Each point is reached from the start by the listed moves, each made once or not at all, plus a little noise. Say if it took an odd or an even number of moves. Then give how often each move was made.
In the rows, 128 means zero.

Moves:
(1): [143  86 143 160 143 126]
(2): [120 120 146 167 109  97]
(3): [143  93 168 174 112 158]
Start: [124 139 164 109 104 142]
Points:
[131  95 221 197  70 141] => even (0, 1, 1)
[138 103 205 154  87 172] => odd (0, 0, 1)
[130  87 197 181 102 110] => even (1, 1, 0)

Moves:
(1): [138 127 120 140 127 129 112 156 107  96 139 194]
(2): [113 123  97 153 117 139 122 110 140 122 137 110]
(3): [166 127 123 137 140  86 138 113 130 161 133 130]
(4): [110 130 106 147 135 104 155 109  69 122 143 102]
(5): [151 130 157  80 141 110  87  94 100 110 105 110]
(6): [136 156 155 130 181 149 110 118 144 127 141 126]
(7): [106 118 159 159 137 107 112 121 128 102 163 150]
(8): [126 139 108  97 178 134 143 128 146 123 129 136]
(9): [145 142 158 145  91  58 120 152 115 121 127 108]
Start: [101 106 123 123 121 156 133 108 116 100 125 137]
Points:
[121 121 130 179 165   7 147 125  50  63 188 191] => even (1, 0, 1, 1, 0, 0, 1, 1, 1)
[136 141 114 201 139  55 140  66  72 108 167  72] => odd (0, 1, 1, 1, 0, 1, 0, 0, 1)
[118 136 184 202 159  15 125  80  63  85 190 110] => odd (0, 0, 1, 1, 0, 1, 1, 0, 1)
[199 158 172  84 211  58  81 104  89  74 132 174] => even (1, 0, 1, 0, 1, 1, 0, 1, 1)
[100 135  93 181 237 106 131  67  82  57 215 187] => odd (1, 1, 1, 1, 0, 1, 1, 1, 0)

Moves:
(1): [102 118 131 105 151 122 150 134 152 129 132 134 121 131 125 109 142 124
 111 143 129]
(2): [133  97 121 125 136 127 129 139 136 119 115 116 137 132 123 147 137 130
 118 133 129]
(3): [146 130 134 110 128 146 133 137 122 112 129 113 122 132 122 132 147 100
 148  96  95]
(4): [113 138 145 122 123 121 139 130 113 114 132 116 114 153 115 126 126 130
 146 139 122]
(5): [124 125 123 121 118 122 131 130 115 117 117 131 121 110 144 141 119 126
 125 139 111]
(6): [125 129 135 121 115 139 118 133 150 137 127 126 130 124 134 117 142 144
 127 141 128]
(7): [121 127 133 129 140 107 128 123 131 122 124 136 134 134 124 124 130 149
 131 140 114]
(8): [134 131 121 132 129 145 135 111 152 149 140 119 102 121 123 129 125 139
 136 143 116]
(9): [139 133 113 125 114 130 152 139 140 132 117 119 142 136 127 117 118 136
 126 123 110]
(10): [136 141 117 107 135 139 119 120 124 119 124 141 101 136 138 154 137 140
 117 109 122]
(11): [118 147 130 121 127 128 128 128 130 117 134 109 135 124 131 134 133 126
 133 120 123]
(12): [135 129 133 122 129 115 128 115 130 137 118 128 126 109 133 138 131 137
 127 114 124]
(13): [132 125 102 115 123 116 123 140 117 129 126 132 118 128 140 133 130 108
 113 122 118]
(14): [118 130 133 133 136 125 120 116 131 125 137 123 110 138 122 133 124 130
 125 108 120]
(15): [129 114 129 139 133 126 110 106 112 114 104 132 123 128 104 135 145 139
 105 129 112]
(16): [130 153 130 141 116 124 146 124 139 119  98 135 130 118 126 146 119 125
 132 143 110]
(17): [130 123 148 118 131 126 135 113 133 118 127 130 118 136 156 129 148 138
 140 145 132]
(18): [133 128 148 122 131 128 127 121 125 134 138 135 147 122 120 147 129 133
 115 119 131]
Start: [135 129 140 127 142 141 131 140 113 111 153 136 105 110 133 117 127 114
 120 114 127]
Points:
[129 148 147  81 161  97 175 106 142  57  89 119  75 116 132 137 187 117
 104  90   7] => odd (1, 0, 1, 0, 0, 0, 1, 0, 1, 0, 1, 1, 1, 1, 1, 1, 1, 0)
[166  78 145 100 154  91 138 115 112  93  98 140 129 112 136 163 171 160
  70 114  75] => even (0, 1, 0, 0, 0, 0, 1, 0, 1, 0, 0, 1, 1, 0, 1, 0, 1, 1)
[125 103 104 115 158 112 166 145 143  83  86 132  87 123 103 140 148 108
  54 121  61] => odd (1, 1, 0, 0, 0, 0, 0, 0, 1, 0, 0, 0, 1, 1, 1, 1, 0, 0)
